Rows are points. Examples show where two turns around zero, p and q, send a point. Write where each new point lands after one turn and then the other. Backwards means that the second turn is done in reverse. Each puzzle has new turns, and all numbers are rounded.

Turn p:
[13 15] => [  6 -19]
[27 23] => [  6 -35]
[17 -8] => [-16 -11]
[-48 -15] => [11 49]
[-10 -14] => [-7 16]
Turn q:
[ 5 16] => [15 -8]
[  5 -30] => [-30   0]
[-39  17] => [23 36]
[30 -2] => [ -7 -29]
Where do these land?
q, then p backwards: [  6 -12] => [10 -9]
p, then q: [10 41] => [-34 -25]
p, then q: [-34  -8] => [ 31 -16]
q, then p: [ 18 -20] => [-1 27]

Turn p:
[17  5 14  7] => [  9 -20   6   5]
[  8 -27 -12  15] => [  9  -4 -32  -7]
[-10   0 -11  16] => [-17  -2 -12  -4]
[-40  29  -5 -29] => [-29  37  34  -1]
[ 10 -28  11  14] => [ 19 -15 -18 -17]
[ 15  21   3 -25] => [10  7 23 25]
Turn q:
[15 48 -1 -9] => [-26   1  12 -42]
[  2 -36  10 -12] => [30 11  8 22]
[  9 -34 -12   0] => [ 18  21 -13  21]
[ -6 -19  -2  14] => [ 3 -1 -9 22]
[-4  6 12 14] => [-13 -10   7   8]
[-15  36  -5  -7] => [-12 -22  -2 -31]
Where do these land?
p, then q: [ -2  -9 -10 -17] => [-16   2   0 -15]
p, then q: [-12   5 -44   3] => [-17 -27 -31 -11]
p, then q: [18 -4  3 19] => [ 10  14 -13  15]
q, then p: [-22 -30  18  -1] => [ 13 -33 -22  -3]
q, then p: [-27  -5  20   2] => [ 18 -13 -18 -18]
p, then q: [12 10 -1 14] => [ 4  0 -9 19]
p, then q: [ 33  35  14 -19] => [-25   5  23  41]

Turn p:
[13  8 17  3 -4 11] => [-18  -8 -10   0  -7  11]
[  0   5   0  12 -15  17] => [-14  -3 -15  11  -2 -11]
[ 15 -18  12   5   7  -9] => [  1  -4  15   6 -19  14]
[-15  12  -9  -2  -4 -16] => [  1  10   8 -14  12 -15]
[ -4   9 -10  -2  11  13] => [ 4 -4 -8  5 19  2]
[  6 -21  15  -9  -7  -8] => [  8   0   2  -6 -27   6]
[-20   2   2   2   1  -4] => [  4  -8   4  -9   5 -14]
[ 19 -18  -3 -20  10  -9] => [ 19  12   5   0 -11  25]
[-14  21 -24  11   0   4] => [ -6   6  -1   6  30 -19]
Turn q:
[-14  -5 -13  16  -4  12] => [ 6  2  5 22  2 16]
[-16   2  -1 -15  -4 -14] => [ 14   9  -5   3  -3 -19]
[  2  11 -10 -16  13   6] => [ -2 -13  16   2  -1 -16]
[  1   2 -17  24 -14 -12] => [-14  17  -7  18 -14  12]
[  2   7  19 -12  -2  14] => [  5 -20 -10  -9  11  -4]
[ 10 -19   9   7 -11  10] => [-6  5 -7 -6 20 17]
[ 21  16  13  -3   9 -14] => [-14  -8  -5 -23 -16  -9]
[ -7 -14   1   0  13  -1] => [12  7 12 -6  3  5]
Where do these land?
q, then p backwards: [ -3  -3   9 -16 -10   5] => [-15   8  -9  -4   1   9]
q, then p: [ -6 -19  -4  -3  -1  -6] => [-12  -2   0  -6  12  12]
q, then p: [12 -2  7 15  6  4] => [  9  -7 -18   0   0  -4]
q, then p: [-12   9   5   0   4   5] => [ -1   6   1  10 -11   4]
q, then p: [ -9 -13  -5 -21  12  -4] => [-10   0  12 -15  -4  20]
q, then p backwards: [  5  48 -11  10   8  17] => [  1 -20  34  32   2  19]
q, then p: [ -2 -27  -3   2 -13  -2] => [-9 -8 -1  0 26 11]
p, then q: [21 -4 -7  9  2 -9] => [  6 -16 -13   5  -6  13]
p, then q backwards: [-5 10  7  4 -8 -9] => [15  1  0 -7  4 -6]
